Each row is a point. Examples show where two turns around zero, p and q, send a point. Where does a point land after both, in the order given? Backwards means that the second turn is done in reverse. Each puzzle has new turns, and all numbers are rounded.
In the rows, 128 means zero.

Turn p:
[154 137] -> [153 116]
[107 168] -> [141 171]
[104 108] -> [ 97 130]
[120 120] -> [117 128]
[155 107] -> [133  94]
Turn q:
[137 115] -> [144 126]
[100 131] -> [107 110]
[100 132] -> [106 110]
[175 134] -> [156 166]
Where do these land?
p, then q: [149 161] -> [148 162]
p, then q backwards: [101 120] -> [120 155]
p, then q: [134 103] -> [135 103]

Turn p:
[127  95 121 134] -> [133 116 101 145]
[152 136 154 110] -> [131 111 135  92]
[128 124 120 108] -> [131 140 114 116]
[138 157  95 180] -> [159 139 171 170]
[ 95 128 151 108] -> [ 86 133 119 116]
Turn q:
[154 147 126 159] -> [134 128 120 172]
[150 105 175 131] -> [135  75 110 126]
[117 147 131 146] -> [112 130 142 147]
[113 139 105 100] -> [136 156 148 108]
[106 102 104 104] -> [122 151 120  87]
Where do these land?
q, then p: [123  71  94 145] -> [140 195 123 135]
p, then q backwards: [156 115 125 131] -> [152 122 140 114]
p, then q: [118 156 151 101] -> [128 121 164  99]
q, then p: [112 150 112 127] -> [110 124 153 120]
q, then p backwards: [130 148 158 135] -> [133 128 145 160]

Turn p:
[182  98 147  98 156 180 116 122] -> [139 123 149  96 110 195 111 173]
[153 132 109 135 108 117 157 136] -> [114 132 137 140 143 114 158 155]
[ 82 136 127 166 116 113 139 106] -> [107 120 111 160 131 114 138  79]
[136 145 150 133 152 126 138 149] -> [135 154 145 148 125 129 106 137]
[109 128 149 123 126  86 109 106] -> [132 113 151 120 112 101 121  88]
[145 171 140 108 163 167 130 133] -> [176 135 132 153 136 161 101 153]
[105 105  86 103 137 100 147 113] -> [134 140 131  95 163 122 165  97]
[122 138 120 175 111 121  98 141] -> [ 95 109 104 143 133  99 101 129]
[128 128 131  93 102 122 110 121] -> [153 109 126 105 108 112 141 132]
[118  99 119 146 109 147 135 153] -> [ 96 145  95 121 119 132 138 138]
Turn q:
[163 102 139 149 114 127 145 134] -> [106 149 119 155 144 137 140 100]
[158 141 144 118  92 124 107 144] -> [110 124 161 127 113 138 126  87]
[135 100 109 129 149  87 148 107] -> [168 166 113 153 140 135 124 136]
[ 74 131 101 100 164 141 135 152] -> [153  87 108 106 139 146 107 178]
[104 121 137  98 166 140 127 120] -> [142 130 108  89 128 145 131 158]
[167 136 120 140  94 150 106 118] -> [100 133 138 126 123 100 112  82]
[ 90 170 124 116 169 138 144 138] -> [125 109 131 112 117 133 114 195]
[127 138 141 124  81 143 129 119] -> [112 110 125 132  93 118 138 100]
[134 113 138 178 124 101 112 121] -> [136 145 148 152 154 102 161 117]
Where do these land?
q, then p: [148 147 121 110 141 150 110 147] -> [154 124 117 104 107 133 109 112]
p, then q: [115 102 130 162 155 116 155 157] -> [130 108 146 113 102  99 133 172]
q, then p backwards: [126 103 138 117 136 122 132 132] -> [119 123 115 116 136 147 139 122]
q, then p: [158 128 130 107 139  77 142 146] -> [133 108 116 167 109 152  97 154]
q, then p: [ 90 156 146 108 101 144 123 161] -> [104 143 111  95  86 144 157 126]
p, then q: [128  87 153 148  92 150 137 107] -> [131  83  85 147 108 119 140 117]
p, then q backwards: [ 92 110 131 146 139 140 110 107] -> [149 107 124 103 100 152 130 138]
p, then q backwards: [150 128  94  99 139 122 164 100] -> [112 103 159 144 150 101 102 154]
p, then q: [165 130  86 162 147 122 108 142] -> [151 113 141  96 169 147 137 162]
p, then q backwards: [ 94 161 123  99  85 146 119 107] -> [ 76  94 117 123  93 122 134 105]
q, then p: [142 157 155 149 133 120 107 101] -> [149 141 146 155 104  97 139 115]
